Each row of a before or after table is a point. The points were changed in one or more steps. Then noise was added and the rows were shuffled. The steps act on how far a point lies along the listed directions, d1 being the first. Name the steps. A step turns or swaps two directions, mirrors them in a line or flattens them onto one, adds a multiple of one to another, or multiplies one. Angles are multiples of 10 degrees, from the lower direction toward the higher: turns from -170 to 170, lines from 10 to 170 but not 90. Use the fewest steps. Two steps may share a direction if one is a turn and the other turns, adds or multiplies; they go together, in the order done. Otherwise the lowest direction goes first.
(in the rows, 128 means zero)

Directions:
(1): [105, 115, 88]
(2): [127, 174, 114]
(3): [170, 122, 106]
Before (8 x 3):
[[129, 154, 78],
[107, 144, 151],
[101, 125, 136],
[102, 119, 121],
[107, 152, 140],
[174, 113, 127],
[96, 153, 131],
[136, 127, 104]]
After (8 x 3):
[[188, 121, 149],
[124, 121, 84],
[91, 150, 123],
[111, 154, 148],
[95, 122, 126],
[104, 140, 36],
[87, 111, 96],
[116, 149, 167]]
Steps: multiply d1 by 2.5

Directions:
(1): [120, 133, 135, 148, 128, 82, 82, 91]
(2): [76, 111, 142, 114, 148, 90, 153, 148]
(3): [113, 187, 107, 129, 109, 117, 162, 109]
(4): [175, 138, 108, 130, 160, 88, 139, 154]
Before (8 x 8):
[[149, 94, 134, 136, 109, 154, 79, 103],
[86, 103, 133, 104, 163, 111, 168, 187],
[123, 126, 112, 115, 167, 86, 119, 148],
[125, 136, 128, 135, 94, 167, 108, 96],
[92, 69, 157, 115, 117, 145, 105, 140],
[216, 127, 131, 136, 119, 177, 124, 140],
[158, 118, 124, 87, 178, 91, 162, 194],
[121, 131, 96, 123, 153, 64, 133, 125]]
After (8 x 8):
[[129, 86, 140, 132, 118, 142, 88, 112],
[117, 114, 123, 115, 150, 138, 153, 173],
[133, 136, 94, 129, 145, 77, 124, 120],
[137, 132, 111, 118, 160, 97, 110, 142],
[182, 115, 139, 127, 133, 155, 138, 154],
[105, 73, 157, 114, 112, 153, 100, 136],
[110, 131, 135, 134, 98, 157, 116, 104],
[178, 126, 115, 91, 169, 106, 149, 186]]
Steps: multiply d2 by 0.4

Directions:
(1): [130, 140, 147, 122, 191, 117, 177, 103, 151, 121, 154, 109]
(2): [132, 150, 147, 141, 140, 137, 100, 122, 150, 204, 110, 103]
(3): [117, 99, 86, 163, 97, 119, 140, 108, 153, 142, 170, 95]
Before (12 x 12):
[[123, 116, 98, 139, 74, 112, 81, 148, 156, 154, 113, 138],
[136, 172, 172, 119, 155, 140, 84, 160, 116, 155, 83, 150],
[116, 112, 92, 157, 95, 132, 104, 129, 132, 160, 129, 122],
[121, 128, 138, 103, 123, 133, 134, 135, 107, 95, 112, 140],
[124, 133, 129, 121, 150, 131, 147, 132, 131, 133, 130, 115],
[132, 111, 112, 132, 140, 109, 167, 110, 156, 62, 174, 135],
[124, 97, 75, 135, 60, 121, 105, 130, 107, 109, 133, 134],
[142, 144, 139, 128, 148, 125, 149, 138, 129, 106, 139, 127],
[128, 127, 153, 112, 143, 116, 179, 129, 117, 81, 133, 143],
[141, 160, 176, 99, 190, 116, 176, 125, 120, 87, 128, 147],
[116, 100, 85, 132, 91, 125, 118, 125, 122, 135, 143, 131],
[147, 159, 161, 103, 140, 149, 103, 127, 112, 147, 102, 145]]
After (12 x 12):
[[120, 104, 93, 118, 77, 132, 96, 144, 100, 121, 118, 153],
[128, 115, 95, 129, 38, 119, 46, 176, 126, 140, 83, 165],
[140, 145, 140, 137, 162, 124, 165, 123, 145, 113, 156, 117],
[143, 148, 142, 121, 122, 142, 99, 119, 127, 163, 114, 126],
[132, 161, 147, 142, 124, 138, 73, 152, 132, 178, 102, 126],
[132, 121, 126, 126, 173, 110, 191, 99, 167, 54, 185, 127],
[127, 98, 72, 128, 25, 132, 62, 155, 78, 100, 101, 162],
[123, 124, 147, 123, 159, 110, 202, 108, 145, 93, 158, 114],
[136, 154, 167, 123, 225, 100, 220, 92, 165, 113, 182, 100],
[122, 135, 131, 117, 167, 127, 162, 124, 137, 130, 137, 111],
[120, 119, 102, 139, 81, 140, 83, 150, 99, 141, 96, 157],
[115, 119, 119, 120, 105, 129, 129, 128, 116, 113, 126, 125]]
Steps: multiply d1 by 2; flatten d2 and d3 onto the line at 160 degrees
